Rows are points. A path goes straight from each point to the next, and from the last back to the first. The post is the endless flat space through its rows: a point in 2 columns, a line in 3, a plane in 4, and so on, so that a path can go around it. How many times does the path go around the post? Going back the other way cancels.
(in the rows, 128 means zero)

Post, one row:
[[137 146]]
Path:
[[ 92 152]
 [ 88 108]
 [149 121]
 [175 150]
 [168 178]
 [106 176]
 [ 88 119]
 [129 123]
 [157 136]
 [164 166]
 [159 199]
 [158 151]
 [153 119]
 [124 125]
 [ 88 154]
 [153 195]
 [178 165]
 [155 132]
 [119 107]
 [ 84 147]
 [129 178]
 [156 166]
 [153 139]
 [182 159]
 [140 177]]
Times around: 0

Post:
[[120 125 155 148 120 131]
 [115 111 138 174 136 124]
 [147 128 110 110 123 140]
 [184 117 104 124 120 118]
 [131 187  87  96  97 123]]
Path, 26 rows:
[[163 105  99  63 102 183]
 [155  95 102  98 108 145]
 [114 147  94 158 103 128]
 [208 108  66 104  89 132]
 [193 125  80  91  96 114]
 [ 92 181 129 153 105  77]
 [176 150 130  96 135 104]
 [ 56 162 154 157 166 169]
 [154 177  59 190 103  70]
 [ 86 147  81 131 105 145]
 [202 132 108  87  82  89]
 [175 154  74 111  90 105]
 [171 125 101 132  84 141]
 [ 96 155 113 160 136 149]
 [ 95 141 195 139 148 154]
 [150 142 110 112 129 105]
 [158  82 112 116 114 110]
 [181 118  88 128  84 113]
 [189 135 108 122  94 154]
 [ 93 177 123 129 115 142]
 [162 123 110 162 111 112]
 [222  77  95 101 112 132]
 [109 104 132 120 124 131]
 [189 125  80 109  92  98]
 [188 123  88 133  89 138]
 [175 129 147 150 106 149]]
Times around: 0

Post:
[[116 100  97 141 148 101 109 135 150]
 [ 34  38 126 135 168 121 123  87 182]
 [138 186 129 146 100 164 110 124  59]
 [120 113 158 129 144  91 170 117  76]
 [134 106 134 164 177 123  64 123  96]
 [154 142 127 114 131 147 121 127 115]
 [153 135 138 171 143 133 128 130  85]
 [117  87 124 139 109 126 107 124 177]]
Path:
[[143 121 139  95 131 122 128  85 127]
 [205 166  89  93 151 124  84 121  65]
 [ 97  97 121 129 189  65 112  96 150]
 [154 191 136 160 172 121 126 145  65]
 [202 136 183 139 149 102 136 164 104]
 [ 53 151 125 181 117 158 114  89 120]
 [132 105 178 188  85 136  71 101 112]
 [128 105  72  95 110 125 114 111 145]
 [119 178  49 209 113 120 145 118 111]
 [ 99  57 150 113 160  96  74 109 181]
 [129  78 161 126 174 125 136 119 137]
 [ 56  79 128  61 187 127 135 110 148]
 [117 129 142 210 112 162 132 130 149]
 [121 133  94 157 133  87  76 116 144]
 [139 126 159 133 104  95  92  94 120]
 [108 169  77 173 142  79  68 137 114]
 [159 145 169 121 169 105 125 155  85]
 [105 118  87 128 130 111 162 162 109]
 [212 129 169 130 199 136 140 126  26]
 [ 88  93  95 141 119 132  91  97 138]
 [102 121  98 123 150 124 116 104 147]
 [130  88 173 155 150  89 156 117 131]
 [127 136 116 132 200 103 112 152 129]
 [ 93 135 134 170 108  79 141 125 127]
 [206 107 160 141 149  74 147 110  99]
 [157  57 131 138 136  59 108 125 107]
 [187 128 164 129 134 194 128 117  85]
 [ 88 108 153 148 145 107 106 119  72]
 [130 108 144 147 126 102 135 138 152]
 [152 124 143 147 133 112  64 124 132]]
Times around: 0

Post, 11 rows:
[[159 124 137 122 120 145 143 114 122 127 114 158]
 [187 128 151 158 143  91 120 185 149 122 161 125]
 [137 145 126 102 168 150 134 111 144 133  84 151]
 [138 100 146 155 156  95  97 109 134 112 160 133]
 [108 142 133 149 135 115 100 131 151 145 128 173]
 [164 139 128 104 124  89 120 150 117 131 126 151]
 [148 183  50  45 105 201 170  89  89  85 101  85]
 [128 126 162 129 130 116 115 170 127 125 132 120]
 [ 99 120  97 134 123 113 142 179 110 100 111 116]
 [159 134 128 106  88 109 124  43 161 107  93 164]
 [122 115 137 151 152 117 122 148 139 174 106 124]]
Path, 24 rows:
[[131 108 132 128  97 148 112  71 100 103 122 177]
 [111 158  84  90 105 128 138 169 137 178  76 172]
 [120 114 162 126 104  58 120 185 138 168 117 128]
 [156 105 141  95 130 120 133  78  81  69 136 151]
 [196 175 111 118  55  82 137 139 136  91 115 181]
 [111 187  72 150 145 153 102  90 164 115 120 116]
 [119 151  94 108 166 164 116 140 144 148  86 168]
 [134 111  92 111 104 105 133 116 122 122 132 147]
 [104 147  82 163 147 148 158 191 147 139 134  89]
 [143 106 120 133 130 142 172  54 140 113  67 152]
 [ 52 139 178 156 196 136  92 196  91 179 117 149]
 [161 140 154 132 123 137 161  46 158  93  78 146]
 [191 103 122 136 107 100 108  57 153  95  98  96]
 [133 126  53 117 178 139 116 180 116 138 128  53]
 [158 150 142  60 180 185 128 142 124 146 100 178]
 [174 115 103 109 121  97 120 167 106 113 105 168]
 [184 103  98 130 104  58 165 213 113 105 115 148]
 [117 163  59 100 166  63 125 146 145  63 121 117]
 [133 179 126 100  55 134 169 118 104 114  62 148]
 [182  98 110 108 182 114  84 106  96 147 146  50]
 [145  90 129  98 132  78  81  60 170 116 124 144]
 [149 127 176  68 158  89 126  99 180  91  85 158]
 [138 159 130 102 124 150 136  59 129  99 111 102]
 [ 82 184  71 120 116 160 150 164 122 147  46 150]]
Times around: 4

Post:
[[124 138 103 152 139  89 152 132 163 109 115  81  96 136 108 138  97 148]
 [127  92 112 128 188 110 137 139 150 167 148 130 137 141 124 124 121 114]
 [152 135 110 119 137 156 171 101 100 108 101 152 131  99 149 167 103 150]
 [116 106 119 159 164 138 178 150 121 144  79  86 119 132 124 113 101 126]
 [108 179 111 128 157 195 172  92 107 111  73 142 135 108 127 161 128 134]
 [ 93 101 167 108 142 111  93 190 139 139 168 111 131 163  95 129 154 104]
 [120 187  98 112 119 146 143 103  82 126 112 147 160 147 162 151 124 121]
 [ 84 101 138 146 188  66 221 124 168 136  68  86 106 141 142 126 104 161]
 [ 98 106  92  96 165  86 135 118 149 112  98  83 118 158 138 104 120 139]
 [129 140 102 146 124 157 162 110 118 152  46 147 128 106 151 133 136 124]
 [152 191 146 131 135 167  96 106 125 118 122 180 171 106 133 110 116 132]
 [156 149 161 127 183 135 107 146 109 157 170 118 128 160 137 138 203 123]
 [144 123 169 128 162 145 100 166 146 163 176 134  96 172 135 129 149 130]
 [113 164 102 138  99 162 122 103  86 138 162 142 158 119 142 116 139 161]
 [ 94 127 109 149 170  96 174 144 144 128  62  90  79  92 162 142  88 107]
 [146 116 169 128 152 161 103 157 182 164 187  99 171 149 141 139 163  96]
 [180 155 149 126 154 166  97 190 148 140 196 177 142 135 142 103 180 103]]
Path, 27 rows:
[[218 156  86 145 195 157 119 110  96 128 101 181 101 134 137 122 132 168]
 [106 152  90 127 149 151 140 123  63 128  27  98 111 104 119 134 102 134]
 [148 152 118 162 145 104 149  38 224 143 179  89 129  57 182 158  69 199]
 [102 142 147 105 136 143 126  78 139 157 131  98 149 178 130 123  94 143]
 [154 105  37 118  78 179 148 128 110 158 158  94 132 172 167 154 172  75]
 [170 116 181 126 218 124 134 163 137 116 103 152 120 182 137 183 132  87]
 [ 94 112 143 125 105 146  98 168 127 118 193 120 133 126 109 108 138 174]
 [143 148 139  96 161 165 159  99  86 135 197 125 192 137 113 130 131 204]
 [142 181 136  89 135 166 152 123 166 126 198 104 151 189 148 168 135 122]
 [103 115 145 132 209  98 175 123 160 121  87 132 104 145 119 126 133 114]
 [153 139  84 126 144 137 123 131 139 113  84 161 196  99 157 158 161  49]
 [116 133 108 128 100 162 103 147 122 108 146 142 170  96 144 119 109 134]
 [183 171  80 102 157 161 155  82 137 116 156 165 146 112 185 135 107 177]
 [135 174 126 100 115 143 132 130 152 134 145 110 168 129 139 137 106 113]
 [127 171 116  93 182 106 157 106  88 132 118 156 125 109 179 123 156  97]
 [141 115 125 152 125 103 171  74 197 111  83 125 134 111 187 116  59 167]
 [142 126 109 115 171 149 175 110 169 100 140  88 182 122 204 180 100 120]
 [ 57  64 197 117 105 106 153 197 176 160 147  63 140 216  98 149 111 147]
 [172 108 168 137 237 145 157 137 148 211 183 132 131 167  87 122 165 157]
 [115 169 114 112 160 105 152 121 187 146  28 133  81 110 174 121 157  83]
 [105 128 132  91 172 104 163  92 142  97  99 211 131  89 179 117 135 110]
 [103 116 178 177 183 145 165 159 113 126 111 127  61 186  92 126 153 151]
 [157 118 110 131 149 173 113 106  35 191  93 136 153 160 194 135 134 150]
 [109 122 161 160  99 150 147 159 124 173  92  61 102 118 144 146 115 153]
 [123 186 162 145 148 131 153 165 160 113 131  54 123 140 101 134 175 129]
 [ 69 170 167  95 127 118  81 154 136  70 164  94 145 169  70 133 113  98]
 [ 97 102 164 136 147 171 111 117 163 132 137 179 175  93 100 102 179 118]]
Times around: 5

Post (17 x 18):
[[132 121 147 104 162 111  86 157 155  76 103 132 127 101 110 109 126 155]
 [ 89 201 152  74 123 130 149 175 116 120 113 123 142 107 125 139 126 117]
 [113 146 103 147 165 124 152 114 117 140 101 158 139 129 103 122  76  99]
 [108 106 152  96 170  96 130 135 119 179 103 157 110 113 101 154 108 141]
 [ 43 134 129 134  63  92 146  76  80 116 119  64 119  63  86  90 148 195]
 [233  97 220 174 166 181 167 128 128 148 131 120 150 136 184 104 161  95]
 [158 105 106 167 153 145  89 146 137 109  90 157 164 127 144 138 162 140]
 [118 151 147 174 144  99 131 100 117 126  91 109 107 113 122 144  98 131]
 [181  95 130 117 134  79 128 162 125 126 138 150 124 152 170 142 121 123]
 [120 120 141 133  95 131 117 108 133 123 148 138 155  85 110 142  82 130]
 [134 158 121 154 148 109 163 139 147 156 132 142 136 139 118 146 168 144]
 [167 103 144 178 161 139  94 142 122 125 134 132 148 123 131 126  92 183]
 [153 115 117 133 222  90 140 149 135 104 110  68 137 128 133 170 160 122]
 [172 120 131 131 159 152 105 102 144 118 112 151 130 161 130 142  98 156]
 [111 137 146 133 117 140 128 127  96 117 120 159 105 134  70 144  87 106]
 [136  99 148 163 139 126 175 129 152 141 105 133 137 150 143 146 131 157]
 [124 141 114 140 103 128 122 135 125 155  89 104 148 130  83 126 113 110]]
Path, 28 rows:
[[115 181  97 186  93 185 108 158 100 191 163 144 199  75 109 116 145 163]
 [117 165 156 143 225 203 113 133 149 153  96 138 145 155 125  87 105 206]
 [118 159 141 104 130  51 140 134 148 159 101 171 120 135 150 145 169  41]
 [155 137 195 151 188  91 116  98 166 150  40 111 106 138  77  90  86 156]
 [172 175 220 116 128 168 147 101 198 148  74 137 122 130 118 107 127 163]
 [173 140 206 149 133 142  79  89 126  83 104 131 126 116  97 117 100 136]
 [ 96 144 123 111 102  86  84 155 116 117 162  88 189 102 126 153 180 193]
 [157 114 108 198 195 120 159 171 157 104 158 157 172 120  89 106 142 149]
 [128  76 161 112 133 129 159 114 112 144  81 141  96 119 113 143 136 177]
 [134 105 153 107 115 144  62 188 136  95 141 105 119  86 132 133 141 241]
 [ 63 100 164 140 181 145 122 136 132  81 119 127 111 106  95  79 107 217]
 [159 114 186 152 120 110 165  89 186  97 138  98 137 157 181  88 133 161]
 [127  53 131 113 158 111 158 120 128  91 118 163 160 132 112  94 174 195]
 [180 124 209 118 175  84 222 145 144 159 140 181  83 130 107 127 155 102]
 [162 124  43 159 124 102 130  76 131 101 144 123 148 143  69 157 161 164]
 [128 137 158 136 173  80 154 133 128 126 100 124 118 145  81 124  93 102]
 [117 189 137 163 164 164 187  83 161 163  98 125 156 138 111 104 108 101]
 [154  88 133 117  75  94 154 196 127 141 173 112 151 146 157 222  85  90]
 [122 145 164 109 130 139 207 145 111 163 128 149  85 116 121  56 172 198]
 [228 158 161 158 202 108 186 106 137 126 130  75  97 164 127 120 169  91]
 [161 131 199 161 154 155 106 100 159  96 111 145 158  77  87 132 137  93]
 [143 142 143 164  93 109 120 104  70 162 144 170  86 124  55 139 125 157]
 [169 137 146 170 131 161  82 113 158  82 117 158 120 121  93 107 118 167]
 [142 138  33 178 185  76  83  86  90  86 100 109 114 134 148 147  88 138]
 [123 153 182 198 113 153 121 140  88 157 125 120 145 116 137 113 114  88]
 [136 142 136 161 108 119  79 151 148  75 136 114 187  96 119 114 171 121]
 [149 138 159 167 157 123 103 175 134 143  69 179 150 124 125 116 106 135]
 [133 164  82 172 117 129  79 126  61  68 115  63 108 116  65 133 105 180]]
Times around: 2

Post (17 x 18):
[[148 137  71 111 109 124 128 136 127 122 119 106 151 142 108 102 140 138]
 [ 87 116 160 115 147 171 153  93  62 114 136 112  87 158 126 125  97 104]
 [143 167 147 111  79 120 124 137 121 132 120 107 112 122  86  67 165 159]
 [146 105 126 123 120 124 125 127  95  80 127 136 132 121  80 125 117 104]
 [116 128  99 158 148 150 152 153  73 164 140 132 112 108 119 138 100 118]
 [126 166 127  69 172 175 133 197 158  82 104 108 133 128 115 119 163 125]
 [136 145 110  94 160 115  93 149  85 141 154 124 100 126 147 137 124 168]
 [ 92  81 158 154 149 138 114 147  60 138 105 128  76 160 140 162 117 138]
 [124 136 139 152 148  75  95 105 139  30 122 103 103 157  59 102 137  50]
 [108 120 197 192 138 104  18  94  95 100  86  85 100 158  51 133 137  77]
 [120 110 111 129 107 157 141 128 112 120  95 135 102  99  91 175  45 132]
 [144 127 116 105 143 172 149 150 134 133 146 119 100 120 115 153 143  89]
 [105 123 150 125 108 150  87 119 108 156 141 181 101 134 127 129 101 147]
 [140 108 112 125 147 156 125 147 163 119 133 104 129  92  79 155 121 169]
 [122 184 132  82 149 157  96 198  99  93 174 118 116 187 146 125 136 161]
 [162 144  95 144 100 153 100 154 130 141 119 133 126  73 165  88 101 116]
 [ 97 121 141  88 124 124 130 125 115 114 140 119 145  94 134 172 145 104]]
Path, 25 rows:
[[ 60 132 122 109 135 134  78 122 148  97  92 119 130  69 159 155 112 148]
 [ 84 121 116  49 118 160 133 114 135 106 177  69 143 164 125 134 167 129]
 [134 168 146  86 154 141  88 170 138 147 130 141  87 144  97 141 127 115]
 [145 152 169 137  92 151  96 154  55  66 140 134 135 249  47 131  99 147]
 [174 131 108 148 120 142 155 160  85 100 113 127 128 110 106 105 159 104]
 [ 74 138 126 101 136 116 182 152  95 138 144 150  58 134 132 134 120 173]
 [ 85  76 179 122 116 126  51  88 131 169 139 102 105 125 162 120 175 114]
 [ 92 133 120 136 167 171 110 125 135 124 128 126 114  76 112 130  45 129]
 [154 134  77  89 117 160 109 190 130 151 164  90 144  87 130 169 142 156]
 [156 152 153 106  94 121  84 163  80 144 159 140  96 154  97 126  92 177]
 [134 174 162 149 126 154 129 159 140 159  94 100  77 165  99  95 166 112]
 [152 101 133 147 142 150 159 148 106 103 130  92 125  99  80 167 153  86]
 [157 121 135  94 120 170  49 158 103 120 134 166 100  56 131 144 127 154]
 [156  69  95 164 108 135 104 149 102 170 110 150 106  88 127 117 142  83]
 [164 146  88 148  97 161 104 120 140  51 151 108 143 126 102  69 123  82]
 [100 111 165 138 147 179 124 157 113 138 156 105 127  99 116 118 157 141]
 [210 148  69 101 119 160  52 147 131 143 176 134  93 136 115 159  53 140]
 [ 71 182 174 128  95 106 108 148 103 128 152 138 158 140 121  88 135 140]
 [135 111  87 138 155 133 176 102  90 170 104 175  86 150 145 125 121  79]
 [136 171 110  87 156 174 154 133 163 132 122  82  84  68 129 136 128 131]
 [112 174  96 107 109 146 124 176  50 172 196 152  80 181  81 161 164  96]
 [136 127 134 109 181 175 172 222 100 147 115 134  76  87 138 105 127 188]
 [143 131 155 150 132 113  78 197 137 146 134 171 108 138 102 134 134 144]
 [192 155  99 163 140 127  85 179  36 106 190 167  68 237  87 175  99 132]
 [140 149 108 118 113 179 118 157 151 116  91 109 158  96  90 113 147 107]]
Times around: 4
